Each wall is flat, endless, passes through zero and stands at right angles to its row. A trip goes straight from one point to another. Which walls does it cross, in order?

Walls:
(1): 5.1	-4.8	1.5
(2): -4.9	0.8	0.9
(3): 8.1	0.7	2.9
(4): 0.4	1.2	6.2
(5): -4.5	-0.6	-2.3
(6): -0.1	-3.9	-2.4
Trips:
0.7	0.2	2.4 to 4.7	9.0	5.7 -> 1
-2.5	0.0	-4.8 to -0.6	1.3	3.5 -> 6, 4, 5, 3
6.4	-1.1	2.9 to 0.1	-1.8	1.0 -> 6

Walls:
(1): 0.6	1.4	3.3	-6.8	9.6	0.7	-6.2	6.6	-2.6
(2): 1.6	-0.5	9.1	0.8	0.3	0.0	1.6	3.2	0.7
(3): -2.3	4.3	-0.2	1.3	-6.5	-1.0	-0.3	-2.2	0.4
(4): 7.4	-3.7	2.8	-1.0	-1.8	-2.5	1.0	-2.7	1.2
(5): 3.5	-5.8	5.3	0.4	-1.3	2.9	1.3	1.8	2.7
(6): 8.1	1.3	-3.1	-4.7	-0.8	1.1	2.5	-3.2	-3.0
(7): -0.8	-1.3	2.0	-3.6	2.7	0.3	3.1	5.0	-3.5
(8): 0.0	3.6	0.7	-4.1	-2.9	-4.2	0.4	-1.7	-0.7
Trips:
-1.6	-3.3	1.5	3.5	5.6	0.4	-1.6	5.9	4.7 to 5.9	3.5	-1.6	-0.7	0.2	-2.3	-6.2	-0.7	-1.1 -> 7, 4, 5, 6, 2, 8, 3
-8.1	2.9	-5.2	-1.3	-0.7	4.7	10.9	3.4	-2.4 to -1.6	-0.3	0.3	-3.1	0.5	10.3	-5.2	0.8	2.0 -> 1, 3, 5, 7
4.0	3.7	-3.8	-1.0	2.4	-1.3	-0.7	3.9	-1.1 to -5.6	0.1	-3.7	-2.7	-2.9	0.0	1.4	-1.1	2.3 -> 3, 1, 7, 6
-1.8	-5.3	1.2	3.7	-5.7	2.5	-4.0	4.9	-0.3 to 2.5	-5.2	2.4	5.6	3.2	-1.4	1.2	5.4	4.7 -> 3, 4, 7, 1
-5.1	-2.0	-0.2	0.8	-3.2	-3.1	-4.0	-0.1	0.5 to 3.8	2.7	0.8	-0.4	2.3	-0.6	0.1	-0.7	4.2 -> 4, 2, 1, 5, 6, 3
2.3	-4.2	-1.7	2.4	-0.4	4.1	-1.6	-1.2	0.4 to 4.8	-3.4	4.1	1.4	-8.4	3.4	-0.8	5.8	3.6 -> 2, 3, 6
-2.3	-6.0	0.4	-3.7	2.5	0.8	-3.4	4.0	-4.2 to -0.4	-1.9	0.3	0.0	-0.6	-3.5	1.1	-2.2	-3.3 -> 4, 2, 8, 5, 6, 1, 3

Walls:
(1): -1.5	-2.6	7.6	-1.4	5.5	1.3	2.2	10.9	-3.4	3.5	0.2	2.7	-0.3	0.2	0.3	-0.5	0.8	5.1
(2): -3.6	-4.9	5.3	3.7	3.9	-4.1	2.4	2.5	-0.4	-4.0	1.9	-3.1	-0.6	-0.1	8.3	-1.4	0.7	4.4
(3): 3.6	4.0	-1.6	-4.7	-1.7	0.9	1.9	1.0	-3.8	4.2	0.9	1.5	-6.5	-3.6	-2.1	-1.1	0.5	-5.8
(4): -0.7	-1.1	-3.4	-2.0	-6.2	-2.0	-4.8	1.9	2.0	-2.1	-3.0	-0.3	2.5	2.4	-0.2	-3.4	2.1	6.4
(5): 0.1	0.7	-1.6	0.2	3.1	2.9	-2.7	-0.1	0.1	-4.7	-1.6	1.0	4.5	0.8	4.0	-1.1	1.5	-1.9
Trips:
-1.2	-4.4	-4.3	-1.4	2.8	-4.9	-1.6	-1.7	-1.5	-4.8	-2.8	0.6	-1.5	-1.4	5.9	3.0	-5.0	-2.9 to -3.0	6.5	-2.5	-4.3	-7.1	-0.9	3.2	0.1	-1.4	2.3	-1.7	6.2	7.4	-3.4	-1.5	0.0	-6.1	-3.2 -> 3, 2, 4, 5
4.3	-3.4	-1.0	4.5	-2.8	4.6	-3.8	2.8	-3.4	3.8	3.0	-0.6	3.2	-3.5	5.7	3.7	0.2	-1.7 to -0.7	3.0	-2.9	-3.4	-0.1	2.1	-1.5	2.3	-3.3	3.0	-0.9	-0.2	5.4	0.5	-5.0	7.6	3.5	5.3 -> 2, 3, 4, 5
5.8	2.4	6.0	2.4	-0.7	3.9	-1.6	-0.2	-3.6	0.5	-1.0	6.9	4.6	-2.5	4.0	-6.1	-1.3	6.0 to 1.2	-1.3	-2.6	3.7	4.2	-0.8	-0.1	-0.9	-1.0	0.9	2.7	0.6	0.4	-2.1	-0.4	-3.0	-2.4	1.8 -> 4
2.4	2.5	9.7	-5.4	-2.9	-0.8	8.5	-1.2	2.3	-3.7	1.1	-3.8	6.0	-2.1	-2.1	-5.0	-0.2	0.9 to -4.0	-4.8	-2.9	4.5	-4.3	0.6	-4.7	1.7	-3.0	0.4	-0.1	3.5	-5.3	-0.1	-4.1	-9.7	1.7	-2.8 -> 4, 3, 2, 1
1.3	3.7	3.4	-2.0	-4.3	6.4	-3.4	2.5	-2.9	-0.3	2.7	2.5	3.0	-4.0	1.2	3.9	0.1	1.7 to 0.3	-1.0	0.5	-0.1	5.3	-3.0	-0.1	2.5	-4.2	2.0	-4.9	1.3	-1.9	-2.1	-0.6	-9.2	1.4	1.3 -> 2
-0.1	0.3	3.4	-0.3	1.2	3.0	-1.1	4.5	-5.5	9.6	4.9	0.0	-6.7	-2.1	0.1	2.1	-2.3	-1.4 to -1.9	-2.5	-2.7	-3.4	-1.0	3.4	2.0	-7.4	-3.5	2.1	-2.0	-3.0	-1.4	-0.4	-1.9	0.5	5.0	1.8 -> 1, 4
-2.5	-0.1	-0.5	1.4	-4.8	-10.0	2.1	-1.0	3.8	3.4	8.5	-3.5	0.8	-4.3	0.5	-4.7	1.7	-1.5 to -3.1	4.5	3.4	3.2	3.2	-1.6	3.2	3.5	0.3	2.4	-0.2	-1.9	0.9	3.1	-1.5	2.4	2.6	2.2 -> 3, 4, 1
-2.1	10.1	0.4	1.0	-1.8	-4.2	-9.8	0.2	0.5	5.1	9.4	2.4	-0.4	-0.8	1.6	6.0	3.0	5.1 to 0.1	-7.1	5.5	-2.5	4.5	-0.2	-2.3	-0.1	7.5	-3.9	0.5	0.8	3.9	2.4	1.4	-0.7	-1.3	1.4 -> 3, 1, 2, 5

Walls:
(1): 1.6	-4.6	5.1	-0.5	4.9	3.7	2.8	-1.5	-4.4	-2.3	1.9	-1.2	4.2	0.1	-0.5	-2.8	-4.4	10.4	3.3	7.1	2.0	3.1	-8.6	-5.2	0.0	-0.8	-3.3	3.8	0.5	2.6	-1.5	1.9
(2): 6.6	-3.5	5.4	1.6	-3.9	-0.4	-4.8	1.9	0.1	1.9	-1.8	-3.0	-5.0	-0.9	9.2	2.8	-4.8	-6.4	5.9	2.7	-1.7	0.0	-1.0	4.0	-0.9	-1.9	-6.0	3.6	1.1	-1.2	-1.0	-4.6
(3): 3.4	2.2	0.7	3.1	8.1	4.8	-2.2	6.7	-0.4	-0.8	-0.6	-1.5	0.5	-3.2	5.5	-3.7	1.1	-5.8	-1.0	2.6	0.9	3.4	2.1	2.5	3.2	-7.8	-4.1	1.9	0.0	1.6	-1.3	1.3
(4): -3.7	2.5	-1.0	-5.3	-3.1	-0.9	1.8	5.4	-1.8	-1.8	5.9	-2.6	-1.4	0.5	2.2	0.1	-1.8	4.6	-0.4	5.5	3.2	-1.5	2.4	-1.8	12.3	1.1	4.6	4.9	-5.1	3.8	-0.5	-6.2
(5): -1.5	-0.5	0.5	-0.8	-1.9	2.4	-3.4	2.3	2.7	3.3	-2.2	2.3	5.8	-5.5	-3.2	2.6	-0.8	1.9	-3.1	-2.6	-9.4	-2.7	-1.0	-6.2	-2.4	-4.2	-4.0	-0.4	-1.1	-0.3	-6.7	1.6
(6): 2.2	-1.4	2.7	6.8	-4.6	-0.2	0.6	-0.1	2.3	1.5	-1.6	-2.5	3.8	4.4	0.3	-2.0	-3.1	5.6	1.3	-1.4	-2.3	-0.5	1.1	-0.8	1.5	-3.3	0.7	1.3	-3.3	3.9	0.4	2.8
(7): 0.2	-4.2	-0.9	5.5	3.2	3.9	2.3	0.0	5.9	0.4	3.6	0.1	-1.7	-1.3	4.9	-4.8	-0.8	-4.5	3.5	-4.5	2.6	-2.0	1.4	-3.5	-2.4	3.3	1.5	6.2	-3.0	3.3	2.7	-6.1
(8): 5.9	-0.8	-1.4	-0.7	0.6	1.4	-3.2	3.8	0.9	-0.1	-1.8	-0.5	-4.4	-5.5	1.9	-2.0	2.0	-4.3	0.8	-0.9	-1.1	1.7	-1.7	0.6	-0.3	1.4	-1.1	6.9	-4.9	-5.0	-1.0	-2.0
(9): -0.1	1.1	-5.6	2.8	2.2	-2.5	-0.6	-5.8	-0.3	6.4	1.2	-5.7	-3.1	-1.8	-4.2	-0.7	2.1	-1.6	4.7	-2.2	1.0	-1.0	-1.9	-6.1	3.7	-3.4	1.5	-6.2	-1.3	-1.6	4.2	-1.0
(10): 8.0	2.4	7.2	-0.7	0.6	-2.2	0.5	6.7	6.1	-0.9	8.1	-5.1	2.0	3.2	-1.1	-0.3	-1.8	0.1	2.0	2.1	-2.5	-2.7	-3.2	-0.8	-3.0	-0.9	2.3	7.6	-1.5	5.3	-3.8	-0.9
(11): -3.6	1.9	4.9	-1.8	1.1	-2.6	5.1	2.7	0.4	4.6	3.0	-3.3	2.7	-0.2	-1.4	6.5	-1.7	4.8	-0.6	3.3	-0.6	2.7	-0.8	-0.4	-4.6	-1.0	1.3	0.1	8.2	-1.5	2.0	3.8
(12): 2.1	3.9	1.6	-1.6	-4.0	-0.6	0.7	0.7	1.4	0.3	0.3	6.0	-0.7	-3.1	1.0	5.9	5.9	-3.8	5.6	-1.4	5.6	-3.0	-3.7	6.5	0.6	3.0	3.0	1.4	0.2	-6.6	-6.7	-0.7
Trips:
2.0	-2.2	-0.3	5.0	4.8	1.9	1.0	-1.7	-4.1	1.9	0.3	2.5	-0.9	-2.5	3.0	1.7	-2.0	0.5	-6.0	0.9	5.6	0.4	-3.3	-9.0	-2.0	8.8	-1.6	2.8	-1.9	1.7	-1.9	-5.9 to 8.6	-3.9	-0.8	1.9	3.0	3.8	1.7	2.8	-1.5	0.4	2.9	0.1	0.4	-1.0	-8.6	4.6	-6.0	3.4	1.3	2.4	1.0	-6.6	-0.1	-4.1	1.6	0.5	-2.5	-2.6	2.6	4.7	-6.7	-2.7 -> 5, 10, 9, 8, 2, 6, 11, 7
-2.1	-3.2	2.9	-1.4	-0.4	2.5	5.7	0.3	6.0	6.7	2.0	-4.0	-0.9	1.2	-8.9	-0.6	1.1	-6.5	0.5	0.8	-5.4	-2.4	-2.7	4.1	3.3	-0.5	-2.0	-0.4	-1.5	3.7	4.0	0.8 to 4.2	3.6	-4.9	6.9	0.6	4.4	2.2	-2.5	7.6	1.6	-1.8	-3.5	1.4	-2.5	5.1	0.0	-6.0	0.7	-0.2	1.9	-0.7	-4.4	-4.7	-2.2	-1.2	4.0	3.0	-5.1	4.9	-4.4	-3.0	-7.0 -> 2, 12, 8, 11
9.9	-2.5	6.3	4.2	4.9	3.3	-4.3	2.6	3.8	-2.8	-0.2	2.1	-1.6	-3.1	-13.5	-4.9	-1.4	3.4	5.2	3.1	-1.7	2.5	7.1	1.6	2.9	1.9	-2.2	-2.8	-0.8	6.5	0.4	-2.1 to 3.5	-5.4	0.5	-0.4	1.3	-3.2	-1.6	0.5	-3.0	-2.9	2.6	-1.8	-0.2	3.7	2.5	3.7	3.6	0.8	-1.0	-0.3	6.1	-2.7	-1.0	-2.2	-3.0	-2.8	1.4	0.0	-1.8	-2.8	0.6	-3.0 -> 5, 9, 4, 12, 6, 3
-1.8	5.2	-5.2	-2.3	-2.3	-6.7	3.2	-2.0	-4.2	-0.2	4.1	1.9	4.3	3.8	0.9	1.2	-7.4	4.7	4.1	-0.9	1.0	1.9	-2.4	-6.4	-5.6	1.6	-0.5	1.5	2.5	-5.9	2.5	4.3 to 7.4	-4.7	3.7	-2.4	-0.9	-7.7	7.4	1.2	1.4	4.4	-1.7	-2.6	3.5	-3.5	-6.9	-5.2	-3.3	-2.2	0.7	7.5	1.7	2.5	-0.8	-4.7	-0.7	-3.1	3.3	2.4	-4.0	-6.7	2.4	-4.9 -> 10, 4, 8, 2, 7

Walls:
(1): -2.4	5.7	0.7	5.7	6.1	0.7	1.2	0.1	1.6	-4.0	3.4	-5.5	0.6	3.1	3.8	-2.7	0.0	2.2	-1.0	-6.0	2.9	-1.2	-3.2	2.3	-0.4	3.2	4.4	0.8	-1.6	-2.0	-5.5	-4.3	-2.7	4.6	-3.2	-3.0	-3.1	1.9	-1.8	1.4	2.5	-0.9	4.8	2.1	4.4	-1.1	0.7	-1.1
(2): 1.4	5.3	-4.9	2.7	3.7	-0.7	-0.9	-5.7	-1.9	5.8	8.3	3.3	-3.2	0.1	3.2	-8.5	3.6	2.4	2.5	-4.0	0.7	2.5	1.9	-0.3	-6.4	-3.4	0.6	-3.0	1.6	1.3	-0.4	-3.7	3.4	-9.0	-0.3	-14.3	-1.9	-6.8	-0.2	-0.8	-6.9	-1.7	-3.1	-1.7	-0.9	-2.3	-4.9	-4.5
(3): 0.9	4.8	3.5	-3.2	-0.2	-2.8	-3.9	1.1	-4.8	-3.9	-2.0	2.8	-3.4	0.8	-2.6	2.5	3.3	3.5	-0.4	2.0	-2.7	-2.0	2.9	-5.1	-2.7	-2.1	-7.2	1.7	-1.6	-2.1	-2.8	-5.2	2.2	-0.1	-0.3	6.3	0.5	0.4	-4.6	0.2	2.6	-0.8	0.4	-1.9	-3.0	1.2	-5.3	-0.3
(4): -1.2	-0.6	-1.5	-0.2	0.9	1.2	-3.9	1.4	1.0	-3.2	-2.5	-1.0	6.9	3.6	0.6	4.9	2.2	1.9	1.1	-3.6	-4.3	0.9	-4.5	4.7	-2.8	3.0	1.0	5.2	0.1	3.6	-0.6	4.7	4.5	0.9	-1.4	-0.9	-1.0	6.7	5.3	-3.4	0.7	1.8	1.9	2.7	-0.8	-1.7	3.4	-3.0
(5): 6.1	0.8	-2.8	-0.7	-6.3	3.8	4.5	4.8	2.3	5.7	-1.4	-3.0	0.7	-4.7	1.7	-0.6	3.4	-0.4	7.0	1.5	-6.8	3.8	-1.3	-0.3	-1.8	0.8	-5.9	-3.3	3.2	0.2	3.0	1.2	10.0	2.7	-1.8	2.6	-0.7	-1.4	-3.0	2.1	-3.7	4.4	-0.2	0.1	-3.9	2.6	3.2	1.1
(6): -6.1	-1.4	-2.6	-0.1	-0.9	0.2	-1.3	1.1	-4.8	-2.2	3.7	-1.9	1.3	0.4	0.2	-0.2	0.4	4.3	2.0	8.9	-3.4	2.6	-0.6	-3.1	-4.1	-7.0	-5.1	1.4	0.3	-3.7	4.4	0.7	2.5	8.9	1.1	5.3	1.7	-1.5	-7.6	4.1	0.7	-5.6	-8.1	-5.5	-0.6	-2.7	-4.1	-0.8
(7): 9.1	3.1	0.3	-2.1	-6.1	-9.4	-4.5	9.3	1.7	-5.2	3.5	-2.0	-0.2	-2.5	0.8	0.6	2.8	-1.6	4.8	3.1	-3.4	8.7	3.1	-1.4	3.3	6.0	-0.5	-1.1	0.4	-3.3	5.6	-7.8	0.1	-0.8	2.1	1.2	0.1	-0.6	-0.7	3.0	-4.9	0.0	5.2	-1.3	4.3	-2.1	-2.9	7.9
Trips:
5.3	4.4	0.7	-0.2	0.3	-2.3	-0.1	3.2	-3.6	1.4	7.8	0.0	2.8	-1.6	0.9	-6.5	1.5	3.4	-0.7	-2.9	2.6	-10.6	3.5	1.4	-2.0	2.5	-0.3	-4.4	1.1	-6.5	-3.5	4.3	0.6	0.7	-1.3	-3.3	-0.1	-5.8	3.2	-3.2	0.6	2.7	7.3	-2.0	4.8	-1.4	-1.0	0.6 to 2.7	1.7	-3.2	-0.6	2.4	1.7	2.5	-3.1	3.8	7.6	1.3	-4.3	2.6	1.2	2.4	4.6	1.5	2.4	3.3	8.3	0.2	-3.3	4.8	3.6	4.6	-0.7	-0.4	-5.2	3.7	0.1	-0.4	1.6	1.0	4.2	-0.7	-1.6	4.4	-2.2	4.3	-5.2	3.0	4.3	-1.0	-5.7	-5.6	-1.4	-1.3	-0.9 -> 5, 7, 1, 6
1.8	-0.8	-0.4	4.2	-0.3	3.8	1.7	2.8	11.2	-3.5	4.9	-5.4	0.9	-5.3	-1.3	0.6	-1.6	-1.1	3.0	1.0	-0.4	-0.2	-3.1	-2.8	0.5	-2.9	6.0	1.9	-1.3	2.3	3.5	-3.6	1.2	-2.0	-4.5	2.1	-0.4	-3.3	4.5	2.5	-0.4	0.8	1.8	-1.9	-5.0	0.9	1.3	-0.2 to -1.8	-7.0	-0.2	5.4	1.1	-2.1	-0.5	7.7	-2.5	-2.6	-0.1	4.9	0.9	2.8	1.1	0.8	4.9	3.4	0.1	0.4	-3.5	-0.3	-6.3	-3.3	6.8	-5.2	-1.4	-3.6	5.4	9.1	0.1	2.3	-1.6	0.4	-0.2	0.4	1.1	-0.5	-0.5	7.5	-3.3	1.9	4.0	0.1	-5.5	-0.2	2.1	-4.2 -> 1, 6, 7
0.1	-1.1	-3.7	0.8	-2.6	0.8	1.4	5.6	2.3	-5.9	0.4	1.0	3.7	1.3	-1.3	5.7	-1.0	2.0	-4.2	-3.9	2.3	6.5	3.2	-1.1	9.3	0.1	-3.2	-1.5	0.5	1.2	-6.8	4.2	-0.2	1.2	-2.7	2.4	-0.8	-0.9	4.6	0.2	3.8	-5.3	-6.4	-10.2	8.2	-2.1	0.9	2.6 to 4.5	-0.4	-0.8	-0.9	-1.7	0.3	3.1	-1.8	4.7	-2.7	0.9	-3.8	-1.7	5.1	-2.0	-4.3	-1.6	5.2	-2.2	-1.4	-3.0	-4.1	4.4	-4.5	-2.0	4.2	1.5	4.9	7.0	-6.4	3.9	1.2	-9.7	-2.5	0.9	3.6	4.5	1.7	-0.1	3.0	-3.1	-3.4	-6.0	1.8	-6.1	-2.0	2.3	-1.7 -> 1, 4, 3
-5.3	-2.8	4.4	-0.6	5.2	-0.9	7.2	2.4	3.0	-1.4	5.7	1.5	-4.3	5.7	4.8	-0.3	0.5	0.6	-5.8	1.0	-1.7	1.4	3.7	3.2	-6.5	-0.7	4.1	-2.3	-5.6	-5.5	-3.7	2.5	-1.2	6.9	-2.1	-5.0	2.5	1.0	1.3	-2.7	-4.3	-7.8	-1.3	-2.1	-0.7	-1.1	0.0	3.5 to 1.3	5.1	3.4	-3.6	2.8	1.2	-1.2	1.5	3.7	-3.3	5.3	1.5	-1.5	7.4	-2.1	3.1	-0.8	-3.0	3.0	-0.9	-2.9	-6.1	3.5	-1.3	-2.6	-1.2	0.0	3.3	0.3	-4.7	-2.9	-1.3	-5.6	-4.9	-1.2	-2.5	2.2	3.2	0.2	2.3	0.8	6.0	-2.0	0.9	1.1	2.8	-0.2	-2.3 -> 3, 6, 4
1.0	-6.9	-1.1	1.1	2.8	-4.5	-5.6	-1.5	-0.8	-4.6	-4.8	-2.3	1.0	1.8	2.2	1.9	2.8	-2.2	-9.0	2.8	0.2	-4.8	-2.6	0.6	-2.2	4.7	-3.6	11.4	5.3	-0.2	3.4	2.1	8.8	-3.1	2.1	-2.3	1.1	3.0	3.2	3.1	3.3	-1.4	-5.1	1.2	-2.0	9.3	2.5	-1.1 to 5.4	3.6	-4.3	4.1	6.6	-10.6	4.3	4.1	-6.6	-1.0	3.8	-1.1	-2.2	8.7	4.7	-3.3	0.8	10.3	2.3	-1.5	-2.5	1.0	6.0	-2.2	2.2	-5.0	2.9	6.2	0.5	-1.1	-2.1	-3.3	1.3	1.3	-6.2	-2.5	-2.3	-1.5	2.5	0.3	4.1	-0.3	-6.5	-2.2	3.4	-5.0	-9.0	1.4 -> 2, 1, 7, 4
5.5	6.8	-0.9	6.9	-3.4	-1.7	-5.4	-4.1	1.1	-6.3	5.2	7.1	-1.4	1.4	2.6	0.1	-3.8	-3.0	2.7	2.0	-3.7	2.0	-6.4	3.9	-0.6	-0.3	-1.8	-1.3	-0.4	5.6	7.1	-5.1	0.1	-2.0	2.5	-0.8	5.5	5.6	2.6	0.2	6.7	-1.4	-4.1	-2.2	-1.9	3.0	0.1	0.2 to 1.0	-2.4	-3.9	-1.9	-0.6	1.5	-4.0	-3.0	2.9	1.7	-2.5	-1.0	-1.4	0.0	0.7	-3.8	-5.0	-0.7	2.3	-0.3	-6.0	5.9	3.5	-2.0	-2.0	-2.6	4.0	-1.8	4.8	7.5	0.6	4.7	3.4	-3.0	-2.8	2.8	-4.4	3.0	2.8	0.8	-2.3	-2.4	-1.4	1.8	2.1	-2.0	-2.3	-1.4 -> 5, 3, 6, 7

Walls:
(1): 5.9	-0.7	3.5	-3.5	2.1	1.0	-3.4	0.0	2.2	-1.4	4.0	5.3	-4.3	-6.2	1.6	1.9	-1.4	-7.0	-3.0	-2.6	4.4	3.4	6.9	-1.4	3.9	0.8	5.5	-3.2	1.3	2.9	-7.3	1.5	1.0	-1.1	-0.3	5.1	-1.8	-2.2	-1.1	-0.7	-6.7	3.0	3.1	-3.8	-5.3	-3.9	5.2	-3.2
(2): -1.0	-1.0	5.0	0.4	-6.6	3.2	3.0	1.9	0.5	3.5	-4.1	-0.1	1.1	-3.8	4.4	6.4	-1.3	5.2	-6.6	-3.9	-6.6	0.1	6.1	-2.8	4.4	-3.6	-2.1	5.6	0.6	0.9	1.9	0.1	-9.0	12.8	0.2	-7.6	0.1	-0.5	-0.7	-2.0	-0.5	1.1	1.9	0.8	4.1	0.6	3.0	-0.6
(3): -3.3	1.9	2.0	-1.9	-3.2	-3.8	1.4	-2.5	-1.1	6.8	0.1	-0.1	0.7	-6.1	0.6	-6.6	3.7	2.3	-0.5	5.8	-2.4	5.5	-0.3	3.9	-0.3	-3.5	-1.0	-1.7	-6.7	-0.5	-2.3	-2.0	-2.2	-1.7	2.8	-5.0	-9.2	1.0	-5.1	-1.4	-5.0	-4.1	-4.2	-0.5	-1.3	3.1	0.4	3.8
(4): 2.2	-2.8	1.9	-5.7	1.7	3.2	-0.2	2.7	-1.3	-0.4	-0.4	1.7	-3.9	0.0	1.5	-0.4	-1.6	-4.4	-6.4	1.6	-5.5	0.5	-1.0	-3.0	-0.3	5.1	-3.5	1.4	-1.6	4.2	-4.6	-5.4	-1.7	-0.7	-0.8	5.5	-5.2	1.5	0.6	-1.2	-3.0	5.8	-1.3	-0.2	-0.4	-9.2	2.8	-2.0
(5): -2.2	-2.4	-6.2	-0.8	1.0	-1.1	-2.9	-2.6	1.7	-4.1	-8.9	2.6	2.5	0.3	0.8	7.1	3.5	2.7	-1.7	-3.4	-2.8	1.4	0.0	4.7	-1.2	-6.1	0.6	-2.4	4.3	-4.6	2.4	2.2	-4.9	-1.7	-0.6	0.8	3.0	-5.9	-2.6	-3.1	-1.9	-2.7	4.2	2.2	-3.1	-1.8	1.1	-1.3
(6): -0.2	-3.2	-4.5	-1.6	-2.6	3.0	1.5	4.5	-0.5	0.2	-2.5	2.8	-3.0	6.1	0.7	-1.0	-2.2	-3.5	6.0	1.5	0.6	-4.6	3.8	-2.6	-0.9	-6.1	5.7	-4.1	3.6	-3.8	-11.6	-0.8	3.5	-3.9	-5.4	1.9	2.1	-0.9	-1.5	0.5	-0.8	-5.4	6.0	8.4	-8.9	-3.5	3.5	4.1
(7): -1.3	-4.3	8.9	-2.2	1.3	1.7	-5.3	1.0	-6.3	4.4	-1.8	-0.5	-2.4	4.1	3.1	1.5	-5.1	-1.8	0.6	-7.1	6.9	4.3	-0.5	0.5	0.2	1.8	0.9	-8.0	-0.8	-2.7	-5.6	-0.3	1.0	-3.2	2.4	-4.2	-2.9	-4.4	-3.9	-4.9	-5.2	1.3	-4.9	2.8	-1.9	6.9	-6.1	2.3
(8): -2.9	-2.4	0.6	-2.9	-1.2	-9.5	2.0	5.3	-1.8	-3.0	-2.6	-4.0	6.3	2.1	-7.0	0.4	5.0	-6.0	-5.0	5.6	3.0	-2.3	0.9	-3.6	-2.4	1.2	-4.6	-2.4	5.1	4.6	5.1	2.9	0.4	2.6	-2.1	3.4	6.1	0.3	4.9	8.6	1.3	2.8	4.7	-1.5	0.2	-4.0	-0.8	4.5
Trips:
4.4	-0.1	-5.9	6.5	-8.1	2.9	-3.9	1.8	1.5	5.5	-4.9	4.1	4.3	1.1	6.6	-4.1	0.1	-1.1	-5.6	-2.0	6.0	1.5	-7.2	-3.3	-2.9	8.0	3.9	0.1	0.6	5.4	-5.9	2.3	0.5	4.3	-0.6	-1.6	-5.1	2.7	1.5	-2.5	-0.1	0.3	-4.8	-0.3	5.4	-4.2	2.4	-10.1 to 5.5	0.1	-0.9	0.8	3.8	4.7	-0.6	2.5	-0.6	-6.4	-1.1	8.3	-3.8	-2.6	-1.1	0.8	-3.1	-2.1	8.1	0.7	-1.5	-0.3	4.3	-0.8	-2.9	0.7	2.7	-4.2	2.7	-1.5	2.7	2.3	-2.1	-0.5	-2.1	0.3	-2.1	-0.6	2.4	-4.9	-2.7	4.7	1.3	-6.4	-7.4	3.2	-1.5	0.8 -> 2, 6, 5
4.2	-3.0	-7.6	2.3	3.7	-3.7	3.3	0.0	3.6	-5.7	2.3	5.2	-0.9	-2.9	1.0	5.2	5.3	-0.6	1.3	-6.3	-1.1	1.3	-4.0	-5.4	-3.0	7.2	5.0	-1.5	0.5	-6.8	6.8	-4.5	3.8	-0.2	6.6	6.1	4.2	-3.2	-7.3	-4.5	-1.2	-2.2	-0.2	0.6	-1.3	3.2	0.8	-2.4 to 1.0	1.2	-8.1	5.8	1.9	-2.5	-1.3	1.3	-5.8	0.7	-4.3	10.5	-0.2	3.4	-0.1	-1.6	1.6	-1.2	-0.8	-4.5	0.4	-6.4	2.7	2.5	-4.0	1.8	3.9	-1.5	2.2	-5.6	-2.7	3.9	-1.0	1.9	-5.6	-0.4	-3.3	-0.5	-0.3	0.5	2.1	-3.4	1.8	-0.5	-4.2	-2.4	-7.1	2.9 -> 6, 7, 1
1.0	-3.9	1.7	1.2	-2.9	-4.6	1.1	4.4	-6.1	0.5	-4.6	4.3	-3.4	-4.2	3.1	2.5	-3.2	-5.8	4.5	-1.9	3.8	-4.2	-2.1	-3.9	0.4	2.1	-0.8	4.2	0.5	-1.1	1.8	-4.7	1.7	3.1	4.7	-4.0	2.6	-0.9	-0.9	2.5	-1.1	1.5	-1.8	-1.0	-3.4	-4.4	5.2	3.9 to -5.2	-4.0	4.3	0.7	1.4	3.5	4.9	1.0	5.2	2.7	2.5	3.5	-0.5	-6.7	2.9	-5.2	4.6	-1.9	-5.0	2.9	1.3	0.7	-1.2	-0.7	3.0	3.2	-4.0	1.5	1.0	1.6	-2.7	0.4	-0.7	-1.3	-5.9	-1.4	-6.4	-1.0	-0.4	-3.5	-2.4	-0.2	4.1	-0.5	-1.7	-0.6	7.5	-5.8 -> 3, 7, 8, 6
